Each point is reached from the start by the listed moves, each made 0, 1 or 2 times, or once backwards (-1), plus a little noise. Is the number of moves made odd or even? Then give how often each move was made.

Moves:
(1): -0.32; +0.32
(2): -0.25; -0.08
Start: +0.18; -0.09
Points:
-0.06; -0.17 -> odd (0, 1)
-0.39; +0.13 -> even (1, 1)
+0.51; -0.41 -> odd (-1, 0)

Moves:
(1): +0.02; +0.11; -0.06; -0.03; +0.02; +0.17; -0.21; +0.05; +0.07; +0.00; -0.11; +0.02; +0.02
(2): +0.13; +0.14; +0.07; +0.22; -0.04; +0.10; +0.02; -0.02; +0.05; +0.10; +0.01; +0.07; -0.09
(3): -0.02; -0.14; -0.02; +0.04; +0.25; +0.02; -0.19; -0.05; +0.26; +0.06; -0.07; +0.01; -0.05
(4): +0.03; -0.05; -0.06; +0.00; -0.11; +0.01; -0.03; +0.00; +0.00; +0.17; +0.04; -0.01; +0.04
(5): +0.07; +0.21; +0.01; -0.14; +0.06; +0.06; -0.10; -0.17; +0.14; -0.04; +0.19; +0.09; -0.14
(6): -0.02; -0.07; -0.08; -0.14; -0.01; +0.06; +0.26; -0.17; -0.04; +0.07; -0.05; -0.01; +0.02
(7): +0.12; +0.18; -0.05; +0.03; +0.03; +0.02; -0.08; +0.01; -0.13; +0.11; +0.04; +0.01; +0.07
(8): +0.21; -0.01; -0.20; +0.05; +0.12; -0.03; -0.30; -0.01; +0.25; -0.08; -0.13; +0.12; -0.17
(9): -0.02; +0.05; -0.06; -0.06; +0.02; +0.06; +0.10; +0.18; -0.05; +0.06; +0.16; +0.08; +0.07
(10): -0.03; +0.01; +0.04; -0.07; +0.01; +0.12; -0.10; -0.08; -0.12; -0.04; +0.01; +0.07; -0.06
(11): +0.29; +0.01; -0.09; -0.01; -0.04; +0.11; +0.01; -0.04; -0.16; +0.02; +0.22; -0.14; +0.07
Start: -0.19; -0.03; +0.06; -0.08; +0.09; +0.10; -0.08; -0.03; +0.12; -0.05; +0.02; -0.03; -0.02
Points:
+1.04; +0.86; -0.43; -0.05; +0.31; +0.81; -0.83; -0.60; +0.12; +0.04; +0.17; -0.06; -0.17 -> even (2, 1, 0, -1, 1, 1, 2, 1, -1, 0, 2)
+0.68; +0.43; -0.40; +0.13; +0.98; +0.81; -1.81; -0.04; +1.15; -0.23; +0.00; +0.47; -0.69 -> odd (2, 1, 2, -1, 1, -1, 0, 2, 1, 1, 1)
+0.34; +0.13; -0.22; -0.14; -0.26; +0.81; +0.44; -0.30; -0.22; +0.50; +0.31; -0.42; +0.37 -> even (2, 1, 0, 1, 0, 2, 0, -1, 0, -1, 2)
